Each row is a point. Two turns around zero, p and q, are shown by what they do to some points. Write where each new point lands after one turn and then the other. Backwards means that the second turn is done in reverse. Each puzzle has new turns, and all numbers are rounded.

Turn p:
[ 10 -26] -> [-23 -16]
[-28  33] -> [25 36]
[18 -7] -> [ -2 -19]
Turn q:
[ 36 -37] -> [51  9]
[-4 25] -> [-23  11]
[ 2 14] -> [-10  10]
[ 0 13] -> [-11   7]
[-34 -15] -> [ -7 -36]
Where do these land?
q, then p backwards: [ 26 -32] -> [ 7 41]
q, then p backwards: [  0 -24] -> [18 16]
p, then q backwards: [ 2 -4] -> [-4  1]
q, then p: [-28  40] -> [-13  47]
p, then q: [ 0 20] -> [ 7 19]

Turn p:
[  3 -28] -> [-24 -14]
[ 34 -13] -> [  2 -36]
[-17  35] -> [25 30]
[ 7 20] -> [21  2]
[-28 -15] -> [-25  19]
Turn q:
[ 17 -22] -> [ -6 -27]
[13 33] -> [33 12]
[-30 -11] -> [-28  16]
Where do these land?
q, then p: [ 11 -16] -> [-19  -3]
p, then q: [-39  18] -> [33 28]
p, then q: [28 -3] -> [-14 -24]

Turn p:
[-18 -22 -21] -> [-35   7   3]
[ 1 -1  0] -> [ 0  0 -1]
[ 21 -15   6] -> [  2  -5 -26]
[-31  34 -30] -> [-3 31 45]
[20 26  5] -> [32 10 -2]
[  7 -22  40] -> [  4 -42 -19]
Turn q:
[ 25   5 -25] -> [ -9  18 -30]
[-13  14  12] -> [-11  -5  19]
[ -5   4 -31] -> [-15 -12 -25]
[ 21 -18  48] -> [37 27 31]
[-29  -5  -3] -> [ -2 -29   6]
Where do these land?
q, then p: [ 17 -24  41] -> [ 45  -5 -22]
q, then p: [ 24 -39  17] -> [ 33  21 -30]
q, then p backwards: [-27   6 -17] -> [-11 -25  18]
p, then q: [ -6  16 -24] -> [-19  10  20]
q, then p backwards: [ 1 11 -9] -> [ -2 -12  -7]
p, then q: [-8 31 -8] -> [-3 25 21]

Turn p:
[ 15  -3 -12] -> [  8 -16  -7]
[-17  48  16] -> [ 1 14 51]
[ 14 -30   3] -> [-14 -11 -28]
[-12 -14  -8] -> [  5  12 -15]
Turn q:
[14  2 27] -> [28 11  7]
[ 11 -10 -40] -> [-31  10 -27]
[-24  -4  31] -> [ 24 -26  16]
[ -1  12 -18] -> [-21   6   4]
Where do these land?
p, then q: [-9 15 -1] -> [13  8 10]
q, then p backwards: [-13 -22   1] -> [ 21 -10 -11]
q, then p: [ 17 -24 -32] -> [42 12 -2]
p, then q backwards: [ 4 31 31] -> [-21  38  -4]

Turn p:
[-8 11  5  2] -> [10 -1 10 -3]
[  7 -12 -13 -11] -> [-15  -9 -13   1]
[  9 -25  12 -22] -> [-36   6   3  -4]
[-16   4   1   9] -> [ 14   2   2 -12]
[-10  15   7  35] -> [36 18  1 -1]
[ 18   7 -12 -13] -> [ -9 -15  -4  19]
Turn q:
[ 13 -21 -19 -18] -> [14 17  8 27]
[ 13 -24   5 -11] -> [-10  15   7  22]
[-25  14  12 -10] -> [ -3  -2 -30 -12]
[-22   4  -4  -1] -> [  7   7 -14 -14]
[  1  10 -11  15] -> [ 10  -9  10 -13]
[ 4 19 12  7] -> [ -8 -21  -3  -8]
[15 -3  6 17] -> [-11  -7  20  -2]
Where do these land?
p, then q: [ 12   7   7 -12] -> [-13   4   1 -14]
q, then p backwards: [  2 -10   0  48] -> [-31  -3  32 -21]
q, then p: [  7 -28   3  -8] -> [27  6 11  1]
p, then q: [  0  -1 -16 -10] -> [ 4 18  4  2]
p, then q: [-12  -4   4   1] -> [ 0 -3 -9  9]
p, then q backwards: [-16  23   3  -9] -> [ 15  11 -16  17]
q, then p: [ 6 12  0 -9] -> [ -3   6 -15  -1]

Turn p:
[ 1 -8 23 12] -> [  0  10   8 -24]
[-48  16 -10 -23] -> [-28 -31  29  25]
[ 21 -29   4  18] -> [  4  11 -27 -27]
[ -7  24 -18   0] -> [ 13 -17   8  21]
[33 -4  0 -7] -> [ 11  26 -19   5]
Turn q:
[ 17 -16   1  21] -> [-24 -16   9  -8]
[-15   7 -12 -21] -> [ 12  19 -14  13]
[  7  18   2 -21] -> [ 21  -5 -19   2]
[-27  17  11  -7] -> [28 18 10  2]
[  1 -37  -2  30] -> [-41   2  21 -11]
[-27 -12  18 -18] -> [ 11  33   0 -19]
[ 43  24 -18  17] -> [ -5 -50  -7  21]
Where do these land?
p, then q: [-17  -6  43 -19] -> [ 43  19  12 -14]
p, then q: [  6  14 -25  10] -> [-26 -16  -2   0]
p, then q: [-10  15   7  22] -> [ -3  -6 -14 -25]
p, then q: [  9  26 -29 -11] -> [-25 -25  21   2]
q, then p: [ 21 -29  21 -17] -> [-28  -8  -5  34]
p, then q: [ -9 -19 -18  16] -> [-21  18 -16   6]

Turn p:
[  4  16 -25   6   6   7] -> [18 -2 -1 25  6  5]
[-38   5 -12  15  -8   7] -> [ 10  -6  -4  13 -39   9]
[  9   2  25  -7   1 -18] -> [ -6   8  17 -24   9  -5]
[ -7 -11   4 -19 -12  -9] -> [-24  11   4  -4  -6   6]
[ -3  -7  23 -14  10   2] -> [-15   2   6 -13  -2 -21]
[ 23  12 -23  22  -6  23] -> [ 22 -27 -13  19  20  13]
[ 13 -16   8  -2  10 -13] -> [ -3  14  -8 -17  13  -6]
Turn q:
[-11   4  -9  -2 -18  15] -> [ 21  11   3 -12   0   8]
[ -1   6  -2 -15  -1  14] -> [13  0  1 -6 15 -5]
[  4 -18  20  -7   0  -9] -> [ -4 -12 -20   3 -11 -13]
[  8   9 -12  -8   9  -6] -> [-8  0 15 -2  9 -9]
[ 14  -5   4   4 -15  -8] -> [-11   8 -10 -12 -10  -4]
[ -1 -22   1  23  44  15] -> [-14 -41   0  18  10  29]
[-15 -23  -8   6 -16 -12] -> [  8  -5   2  -7 -33   4]
[ 2 48  6 -2 -3 -9] -> [ -5  39   9  17  20 -11]
Where do these land?
q, then p: [ -1 -16 -15 -16 -17  -3] -> [-24   9  10  -6  13  10]
p, then q: [ -5 -21  16 -14   2   0] -> [ 18   6  15   9 -10 -12]
q, then p: [-19   2   9 -13  22 -17] -> [ 18   2 -12 -28  -1  12]
p, then q backwards: [-11  19  -3  13 -18 -10] -> [-21  -9 -19  14  -1   5]
q, then p: [ -6  19  -7  28 -13  20] -> [  5 -29  11  20   6 -19]
p, then q backwards: [  5 -19  -1  -1 -17  13] -> [ 17 -14  12  13   8   4]
p, then q: [ -8  -2  18  -7  -2 -16] -> [ 14  11  -7   6   3 -17]
q, then p: [ 21  17  -7 -15  21   0] -> [  9  22   3 -12 -12 -24]
q, then p: [ 25   0 -10  25  22  14] -> [ -8  -5 -14  11 -26 -31]

Turn p:
[ 2 10  4 -7  8  8  9  7] -> [-10 -14  -5   0   5   8  -5   3]
[ -3  -6  -7  23 -15   4 -48   4] -> [ 23  20  21  14  -6 -30 -13  22]
[-22  -4  14   7   2  10 -16   2] -> [ 17  -7   6  -5 -12  -2   1  24]
[  3  11 -12   7   4   9  14   1] -> [-18 -11  10  -1   4  -3   1  -6]
[-10 -19 -13  -7  -2   4  16  -3] -> [ -2   6  10 -16  11  11  17  -4]
[ 2  6 -9 -7  2 -7  2 11] -> [ 0 -5 -5  2 15 -4 -2 -6]
[  8  11  17  -3   7  16 -11 -10] -> [ -2  -5   0   9 -17  12 -20   9]
[ 11   9 -11   4   6 -44   9  -6] -> [  3   1 -20  -3   0 -21   3 -39]
[  0   9  10 -13  -3   3  -3 -10] -> [ 7 -5 -2 10 -7 15 -5 -3]
[ 12  10   1   6 -13  -7  13   4] -> [-14  -1  -8  15   0  -6   9  -8]
[ -3 -36   5 -10   6   3  14   1] -> [ -2  19  -7 -25   6  19  13   8]
Turn q:
[ 17   2  16  12 -16  -2   1  -2] -> [  6 -16  15   5 -11   6  14   7]
[ -6  24   3  16   5  13 -18   0] -> [ 16 -13   5   1  20   9 -17  14]
[ -8   4  -5 -19   5  -5  17  -4] -> [  3  16 -20   0  -8 -10   2   0]
[ 15  -3  -5   6 -13 -11   2 -14] -> [ 8  4 12 -3 -3  5 22 -5]
[  9   4  -6  20  10  -1 -20   0] -> [ 9 -6 22  0 17  3 -9 -8]
[  8  -5   8  31 -17 -15  12  -5] -> [  4   1  32 -10 -18   5  13  13]
[-11  -4   3 -21   5   0  -8   0] -> [-10   7 -16  14   6   1  -4  -3]
[ -9  -9  -9 -21  -8 -14   8  14] -> [-21  12 -12   0   0 -18  12   2]
[ 14   9   9  19  20   0 -14   4] -> [ 15 -13  21   9   6  -3 -18  -7]
[ -9  -7 -12 -25   0  21  15   9] -> [-14  -2 -34 -14  -4  -5  -3  -7]
[-20 -14  -2 -18   9  13   4  -1] -> [-16  10 -24  -1  -3   7 -13  -6]
Where do these land?
q, then p backwards: [ 3  2  7 14 -6 -3  9 12] -> [-11   2   0  15   5  11  -4  -1]
q, then p: [-1 -9 -4 -6 -4  7 -9  7] -> [  6  -4   8 -14  -1   3   3   1]
p, then q: [  3 -10 -16 -20  20 -15   8   3] -> [ 14  11 -20  10   9   4  -5 -23]
p, then q: [-21   4   0   3   9   4 -31   2] -> [-10 -20  15  19   0 -12  13 -12]
q, then p: [26 -8  0 18  5 10 10  7] -> [ 10  23  -8   4 -10  21   8  -1]
p, then q: [  1  -4   0  -2  -5 -18  12 -16] -> [16  8 -9 -8 -7 10 13  1]
p, then q: [ -1  -2  32  -7  -9  23  13 -11] -> [-15 -23 -11 -29  -2   9  -3  14]
p, then q: [  6  10   5 -11   5  -6 -25  -6] -> [  6 -13  16   5  17   7   8 -10]
p, then q backwards: [-16  18 -23  11 -14  -2  14   2] -> [ 31  -4  -2   2  -9 -12 -15  15]
